Rows are points. Each copy is the shape, with its points in the same order, turned, moved and blurred by noise. Say if it was mirrored as well.

Shape (8 x 2)
[[-24  37]
 [ 32  26]
 [  6  -8]
 [ 23  14]
 [-22 -64]
 [-29 -56]
 [ -7  18]
 [  2 -52]]
Copy 1 (8 x 2)
[[ 31  38]
 [-27  36]
 [ -5   0]
 [-19  22]
 [ 17 -62]
 [ 23 -54]
 [ 11  21]
 [ -8 -46]]
Copy 1 is: mirrored
Copy 2 (8 x 2)
[[ 45  34]
 [ 30 -26]
 [ -5   7]
 [ 18 -16]
 [-61  36]
 [-52  46]
 [ 27  19]
 [-46  15]]
Copy 2 is: only turned
Copy 3 (8 x 2)
[[ 56  27]
 [  5  53]
 [  4  12]
 [  5  40]
 [-13 -51]
 [  0 -45]
 [ 32  24]
 [-22 -23]]
Copy 3 is: mirrored

Shape (8 x 2)
[[  8  -3]
 [ 49  25]
 [ 15 -18]
 [-53  14]
 [-27 -16]
 [-33 -47]
 [  5 -31]
 [ 41 -58]]
Copy 1 (8 x 2)
[[ -9  -3]
 [ 23 -34]
 [-25 -16]
 [ 10  59]
 [-22  25]
 [-55  37]
 [-34  -5]
 [-60 -33]]
Copy 1 is: only turned
Copy 2 (8 x 2)
[[-21 -14]
 [-44 -58]
 [ -5 -19]
 [-47  42]
 [-12  23]
 [ 17  31]
 [  6  -7]
 [ 36 -38]]
Copy 2 is: mirrored

Shape (7 x 3)
[[ 11 -28  -9]
 [ -6  -8   0]
 [ 40 -16  -7]
 [  7   7  14]
 [-10 -27  28]
 [ 11   6  19]
 [ 15  69 -61]]
Copy 1 (7 x 3)
[[ -3 -30 -41]
 [ 10 -12 -24]
 [-19 -48 -16]
 [  7 -23   0]
 [ 38 -35 -29]
 [ 10 -26   2]
 [-64  40  19]]
Copy 1 is: mirrored
Copy 2 (7 x 3)
[[ -3 -27 -31]
 [ -5 -10  -9]
 [ 28 -17 -41]
 [ 10  10  -9]
 [-25  10 -27]
 [ 12  11 -13]
 [ 70 -40  51]]
Copy 2 is: mirrored
Copy 3 (7 x 3)
[[  4 -23  -7]
 [  4  -2   9]
 [ -4 -13 -35]
 [-16  17   1]
 [-27 -12  22]
 [-19  15  -7]
 [ 63  62 -42]]
Copy 3 is: mirrored
Copy 4 (7 x 3)
[[-32 -30   4]
 [-16  -3   6]
 [-28 -41 -13]
 [  6 -18  -3]
 [  0 -14  31]
 [  9 -18  -7]
 [-36  21 -95]]
Copy 4 is: only turned

Shape (8 x 3)
[[-12  -3  -7]
 [ 16 -28  12]
 [ 24  -7 -20]
 [-17  38  61]
 [-30  32  23]
 [ 38 -54  13]
 [ 13 -39 -14]
 [ 26  51  56]]
Copy 1 (8 x 3)
[[-18  14   6]
 [ 12 -25  40]
 [  1 -37   3]
 [ 36  65   9]
 [  6  51  -3]
 [ 20 -33  59]
 [-16 -30  35]
 [ 69  42  -1]]
Copy 1 is: only turned
Copy 2 (8 x 3)
[[-36   7   8]
 [  2  -7 -15]
 [-13 -30   9]
 [ -1  67  35]
 [-34  42  32]
 [ 19 -18 -37]
 [-17 -23 -24]
 [ 29  42  52]]
Copy 2 is: mirrored
Copy 3 (8 x 3)
[[  2  18  -7]
 [ -6 -22 -19]
 [ 23  -2 -36]
 [-74  34 -30]
 [-38  47 -14]
 [  4 -55 -22]
 [ 20 -20 -10]
 [-62  23 -73]]
Copy 3 is: mirrored

Shape (9 x 4)
[[ -8 -16  51  80]
 [  5  -4 -17 -33]
 [ -8   1 -12 -37]
 [ 48  -1  16 -13]
 [ 27  -4 -15 -11]
 [ -4 -29   0 -31]
 [ -4  -1 -17 -24]
 [ -3 -27 -26 -11]
 [ 16  -2   3   4]]
Copy 1 (9 x 4)
[[-95  12 -16 -24]
 [ 32  -4   7   7]
 [ 35   5  -5   1]
 [-11 -11  12  45]
 [  9 -22  14  14]
 [ 20  21  20   0]
 [ 27  -4  -1  -3]
 [ 18  -5  23 -18]
 [-11 -11   1   8]]
Copy 1 is: only turned
Copy 2 (9 x 4)
[[-54   9 -35  71]
 [ -7  -9  22 -46]
 [ -4  -5  35 -41]
 [-21 -47 -13 -30]
 [-20 -10 -10 -38]
 [-32  -6  29 -39]
 [ -2   4  23 -35]
 [-24  20  13 -44]
 [-17 -13  -5 -15]]
Copy 2 is: only turned
Copy 3 (9 x 4)
[[ 31 -79 -26  30]
 [-22  21   8 -37]
 [-31  22   5 -27]
 [ 33   3  24 -34]
 [ -3   0  26 -33]
 [-24  -2  -9 -49]
 [-27  13   5 -21]
 [-32 -15  13 -37]
 [ -4 -17  15 -18]]
Copy 3 is: mirrored
Copy 4 (9 x 4)
[[ 82 -24 -28   8]
 [-29  18  25   7]
 [-29   5  37   5]
 [ 17  50  29  -4]
 [-10  36  15  15]
 [-19  11  16 -21]
 [-23   9  21  12]
 [-33  13  -6  -1]
 [ 14  20  13   9]]
Copy 4 is: only turned

Shape (9 x 6)
[[-63  20 -17  -6  25 -33]
 [-17 -42   0 -35 -50 -32]
 [-41  -4 -25 -30   2   3]
 [  5 -26 -48 -22  13 -82]
 [-13 -22 -16  28  19   2]
 [-10  29  29  28  38  10]
 [  1  -5  27 -41 -21  67]
 [-39 -47 -22 -29  10 -60]
 [ 14  22   9  26 -24  51]]
Copy 1 (9 x 6)
[[-53   8 -14 -27 -16 -45]
 [-17  62 -22  30  28  19]
 [-43  32  -1 -35   1   8]
 [ -7  38 -93 -21  29 -18]
 [-22 -30 -16 -12  -1  20]
 [  2 -49  26  -5  -8 -25]
 [  9  23  73 -16  24  34]
 [-55  40 -59  -1  42 -15]
 [ 22 -12  42   5 -27  33]]
Copy 1 is: mirrored
Copy 2 (9 x 6)
[[-30  50  -1   2 -20 -55]
 [-23  42  33  25  62  13]
 [-39  48   5 -12   0  -2]
 [ -2  34 -26 -13  73 -50]
 [-31 -12 -18   6  -1 -10]
 [ 13  -5  -5  11 -56 -12]
 [-12  25  34 -12 -22  79]
 [-38  30  20 -10  55 -47]
 [ -3   6 -21  33 -37  58]]
Copy 2 is: mirrored
Copy 3 (9 x 6)
[[-44 -16 -58   9 -14  21]
 [-31 -12  17  14 -74 -42]
 [  0 -28 -31   7 -27  -2]
 [-42  12 -52 -20 -26 -69]
 [-32 -35  -1  -9  24 -14]
 [-36   4  10 -19  34  45]
 [ 37 -15  50  -4 -31  30]
 [-51 -32 -41 -24 -53 -42]
 [ 12  -2  50  27  28  21]]
Copy 3 is: only turned
Copy 4 (9 x 6)
[[ 34   4 -28  45   1 -36]
 [-58 -22  -7  25  52 -25]
 [-17   8 -20  20 -17 -29]
 [-14  14 -71  -2  63  -6]
 [  6 -25 -29  24  -5  31]
 [ 70 -19  22   7  -8  27]
 [-41 -36  53 -10 -18 -22]
 [-24 -12 -61  18  36 -43]
 [ -9 -26  51  22 -13  43]]
Copy 4 is: mirrored

Shape (10 x 6)
[[ 36 -26 -12  23 -17 -19]
 [-14  16  17  13  40  20]
 [  6   7  22 -57  -7  15]
 [ 17 -43  45 -24  50  -6]
 [-20 -36  -7 -51   8 -27]
 [  7  11  47 -57 -14  45]
 [ 20  47 -42 -12 -19  43]
 [ 17   5  44  34  58 -36]
 [-25  -4 -17   4 -17  29]
 [ 11  44  -9 -15  69  12]]
Copy 1 (10 x 6)
[[ 10 -48 -18  -1 -37  17]
 [-14   4   4   4  41  12]
 [ 49  30  11 -26   2   7]
 [ 51 -42  31  -8  45   9]
 [ 46 -11  30  -6  -9 -46]
 [ 49  45  26 -42  10  37]
 [-16  39 -50 -45 -20   8]
 [ 17 -42 -12  51  51  24]
 [-25  12  16 -19 -21   0]
 [  3  14 -40 -10  64 -13]]
Copy 1 is: only turned
Copy 2 (10 x 6)
[[ 25  24 -40 -18 -31  -6]
 [-14  23  39 -21  12  -9]
 [-18  17  44  -4 -68   4]
 [  6  69  38 -53 -43 -35]
 [ -5  -4  20 -62 -72 -33]
 [ -4  26  70  17 -68  15]
 [-35 -11  -1  12 -20  59]
 [-18  63   7 -23  12 -63]
 [ 16 -24  19 -13 -15  17]
 [-71  35  31 -35   2   5]]
Copy 2 is: only turned
Copy 3 (10 x 6)
[[ 50  -9  16 -10  -4  18]
 [-26 -12  -9 -23  41 -14]
 [-22  53 -27 -23   6  28]
 [ 16   8 -26 -66  53  36]
 [ 29  16 -72 -30   6  23]
 [-46  66 -10 -33   2  34]
 [-31  22  -4  46 -22   1]
 [ 25  -5  26 -44  67 -19]
 [-19 -12 -37  -4 -30  -3]
 [-31  15  -8  18  75  -7]]
Copy 3 is: only turned
Copy 4 (10 x 6)
[[ 21  34  16 -40 -24  14]
 [-41  25  -8 -11  43  -8]
 [ 18  -4  27   2  44 -40]
 [-39 -18  45 -62  37  -7]
 [  8 -17  10 -50   6 -66]
 [  8 -20  39  34  57 -23]
 [ 48  27 -44  26  39  -1]
 [-47  58  35 -66  42   3]
 [ -6  14 -19  15  -9 -14]
 [-16  30 -34 -36  88 -10]]
Copy 4 is: mirrored

Shape (14 x 8)
[[ -4 -18 -11  20 -30 -46  30  50]
 [ 23 -45  -9  14  45  -1 -15 -14]
 [-41   7 -39 -63  -3 -48   4  62]
 [ 40 -55  14  52 -48 -22  25  22]
 [ 63  20  28 -24   3  14 -23   2]
 [  0  41  -1 -29  17 -14 -11 -39]
 [ 57  34 -27 -41 -44 -38  46 -18]
 [ 16 -44   9  32 -17  16  33   5]
 [ 16 -23  12  36  -6 -28 -18   6]
 [ -1 -79  48  40 -10  -9  28  18]
 [ 25 -29   2  55  -8  23  14  16]
 [ 15  46  -3 -19 -31  10   3   2]
 [ 16 -34 -10  11 -29 -17  18  22]
 [-27  38 -25 -37  55 -59  39  42]]
Copy 1 (14 x 8)
[[  7  18  -6  46 -28  60  35 -27]
 [ 54   2  26  -3  40   2  33  11]
 [ 17  -3 -24 -25 -82  62 -11  -7]
 [-11  14  15  55  32  43  76 -42]
 [  9 -57  16   6   4 -41  24 -36]
 [ 10 -15 -20   0 -11 -43 -13  20]
 [-36  -2  -2  18 -67 -38  62   3]
 [ -3  26  40  38  32  21  34 -25]
 [ 22 -11 -11  35  33  24  36 -13]
 [ 18  48  16  30  55  43  36 -60]
 [ 12  -1  48  56  39  24  30 -17]
 [-29 -34   8  27 -27 -17  -4  -8]
 [ -5   8  14  22   0  37  45 -18]
 [ 65  21 -19  11 -86  10 -16   2]]
Copy 1 is: mirrored
Copy 2 (14 x 8)
[[ 24 -50  50   9 -14  17  27  26]
 [ 25  21  24  21  26  30   7 -58]
 [ 36 -16 -26  25  12  -4  51  72]
 [  9 -69  73  13 -33  16  15 -43]
 [ 19   1  -9  20 -13 -52 -29 -48]
 [-12  32 -19 -24  16 -23 -18  -4]
 [-17 -43  34 -18  28 -84  14   3]
 [ 25 -20  55  -8 -35  13  34 -52]
 [  2 -22  35  15 -11  30 -15 -24]
 [ 53 -50  42 -14 -35  56  22 -54]
 [ 19   0  68  12 -42  11  14 -51]
 [ -8  -1   1  -4 -27 -53   2   3]
 [ 13 -36  38  13 -10   9  31 -18]
 [ 65  20  12 -12  42 -11  13  70]]
Copy 2 is: only turned
Copy 3 (14 x 8)
[[-81  -9  -6  47   9   3   7  -4]
 [ 30   6 -15   5 -12 -14  45 -24]
 [-77 -26  29 -17 -52  64   9 -25]
 [-41 -15 -16  68  50 -41  30 -19]
 [ 35 -69  -7  -9  25   3  -3 -26]
 [  7 -14   1 -71  -8  -6 -10 -25]
 [-46 -79  12 -16 -21 -51 -33 -37]
 [ -2   7   6  55  23 -29   3  -5]
 [-15  -4 -31  13  42 -11  34 -12]
 [-21  36  -7  78  50 -10  19 -41]
 [  1   3 -11  51  38 -17  11  20]
 [-10 -48  21 -24  14  -5 -27  -9]
 [-42 -12   5  43   6 -12  21 -15]
 [-54  -7 -39 -29 -64  54 -31 -31]]
Copy 3 is: mirrored

Shape (12 x 9)
[[  7 -14  21 -19  23   0  -2 -12  18]
 [-36  21  -1 -15   8  -5  22   5   2]
 [ -4 -19  27  41  13  -4  -5  11  14]
 [ 16  -1  26  16   4  -2  27 -27  -4]
 [ 15 -19  -3 -18  21  -2  14 -28  27]
 [  1  37   5  -8  17   5   7  95 -25]
 [ 15  14 -15 -17  22  -1  -4 -25  32]
 [ -1 -18 -22 -13  20   3  23 -20  13]
 [  4 -18  -1 -21 -38  -8  22 -16  32]
 [  9  -3  -9   2   6 -41   4 -22 -34]
 [-37  13  -9 -22   8   1  -2  -6 -41]
 [ 12   8 -10  13   9   7  -2 -28 -37]]
Copy 1 (12 x 9)
[[ 11  20  17  14 -28  -2  13  17  19]
 [-17  29  19  18  10  33  19 -24  24]
 [ 13 -14  41   5  24 -14   5  20  21]
 [ 30  13  32   1  13   8  17  12 -25]
 [ 33  33  -1  26 -13  -9   9  19   6]
 [-52 -29  16 -12  17  72 -31   8  23]
 [ 34  14 -22  22  -7   4   9  -2  19]
 [ 11  37  -4  34   1  -1   1  18   2]
 [ 22  57   3 -13  -1 -16 -14   7  18]
 [ 16  15  13  27   3  -4 -13 -25 -39]
 [-40  20   8  23  -1  10  18 -32 -12]
 [  1   2  -2  13  16   0  20  -8 -41]]
Copy 1 is: mirrored
Copy 2 (12 x 9)
[[ -4  12  -9 -26  -6 -17 -13 -11  18]
 [ 24 -28 -27   5 -32 -15  10 -18  21]
 [-21 -20  15  -8  -3  21 -14   3  31]
 [  4  18  16  -4  -6   4  23   7  15]
 [ -7  22 -28 -26  -9 -23   4  12  15]
 [ 69 -43  -3  30  -2  -4 -51 -18  65]
 [-14  14 -27   1  -7 -46   2   5  20]
 [  6   8 -45 -15  -5 -11  15  12  19]
 [ 10  13 -25  -3 -37  -7  -6  32 -21]
 [ 29 -18   9  -9  24 -28  28  13  -4]
 [ 37 -32 -26   8  12 -16  18 -38  -7]
 [ 12   2  -3  19  33  -9  27  -8   8]]
Copy 2 is: mirrored

Shape (14 x 9)
[[ 30   5  -3 -11  54  13 -33  17  48]
 [ 46 -46  48  40  -2  26  41 -33 -41]
 [ 11 -14 -23 -29 -20 -64  24 -38  16]
 [-31 -26  43  -4 -11 -62  58  17  20]
 [  2   0 -47 -15  -8 -73  -5 -13   3]
 [ 48 -39  -6  -9 -27 -31 -33  28 -41]
 [ 46 -25  -4 -47  23 -50  50  29  16]
 [-27 -17  11   8  -8  17 -14 -33  21]
 [-19 -38 -42  27 -20  20 -19  30 -29]
 [ 29  19  13   5  53  13  33  25  24]
 [-26 -23  56 -34  11   7  -2  45 -25]
 [-36   9   8  25 -31   8  59   4 -28]
 [ 59 -39 -21  15  35 -41 -18  14 -42]
 [ -9  30  -5  38  -9 -45   5  54   1]]
Copy 1 (14 x 9)
[[-25  -4 -25 -41  58 -17   7 -15 -34]
 [  2 -25  41  77  -9 -67 -23  -1 -12]
 [ -8 -28 -47   3 -59   6  15  23   7]
 [ 37  27 -45  16 -36 -41  -3  69 -20]
 [-30  -1 -44 -26 -52  -1  18  12  28]
 [ 10 -30   7 -19 -34 -72  47 -26  25]
 [-10  -7 -55  16 -13 -29  67  26 -43]
 [ 13 -15  10 -11  14   6 -46  16   8]
 [ -8  11  70 -40 -20 -25  13  11  23]
 [-33  35 -19  13  40 -23  11  -8 -52]
 [ 63  28  -3   7  40 -42  32  22  17]
 [ 21  55  29  31 -39  -4 -19  23  -3]
 [-56 -21  -5  -4 -12 -75  50 -10  18]
 [-12  70 -18 -38 -31 -47  -3   0  -2]]
Copy 1 is: only turned
Copy 2 (14 x 9)
[[ -5  23  -5  15  11  -9  57 -19 -74]
 [ 11 -64 -29  78  40   5   0  -2  28]
 [  5  58  39  38  11 -22 -25  -7  25]
 [ 43   3  64  28 -23  34  -2 -42  39]
 [-22  50  61  14   4 -41 -11   4  10]
 [-20 -32  25  45 -20 -74 -23 -14 -23]
 [ 21  36  42  87 -32 -19  29 -31  -5]
 [  0   5 -25 -21  24   7  -2 -12   4]
 [-45 -36  -7 -14 -20 -48  21 -21  23]
 [-10   6   5  56  -3  32  68 -17 -31]
 [ 36 -43   6  13 -64  11  12  -6 -23]
 [-32 -24   5  18 -25  41   0  -6  62]
 [-13 -25  42  63  16 -71  31  14 -18]
 [-54 -17  71  12 -17  14  21 -30  -3]]
Copy 2 is: mirrored
Copy 3 (14 x 9)
[[-56  11 -12 -65 -13  14  31 -38 -21]
 [  3  -8  58  24  73  54  10   2 -21]
 [  5  -1 -58   4  49 -22 -12 -37   9]
 [-14 -20 -78  18  51  12  10  32 -52]
 [-10  -6 -57  -1   8 -37 -37 -32   5]
 [ 39  -2   0 -39  18  19 -62 -40 -40]
 [-24  43 -55  10  31  12   3 -49 -56]
 [  3 -33  -7 -31  16   8  33  19  26]
 [ 28   8  16 -22 -29  21 -37  33   2]
 [-72  32   6 -19   9   2  30 -10 -48]
 [ 25 -29 -17 -15  -5  28  41  11 -82]
 [ 10  -1   2  31  29 -24  14  61 -25]
 [-13  -4  14   5  -3  38 -58 -53 -30]
 [-42  -8 -22 -22   1 -27 -41  37 -51]]
Copy 3 is: only turned
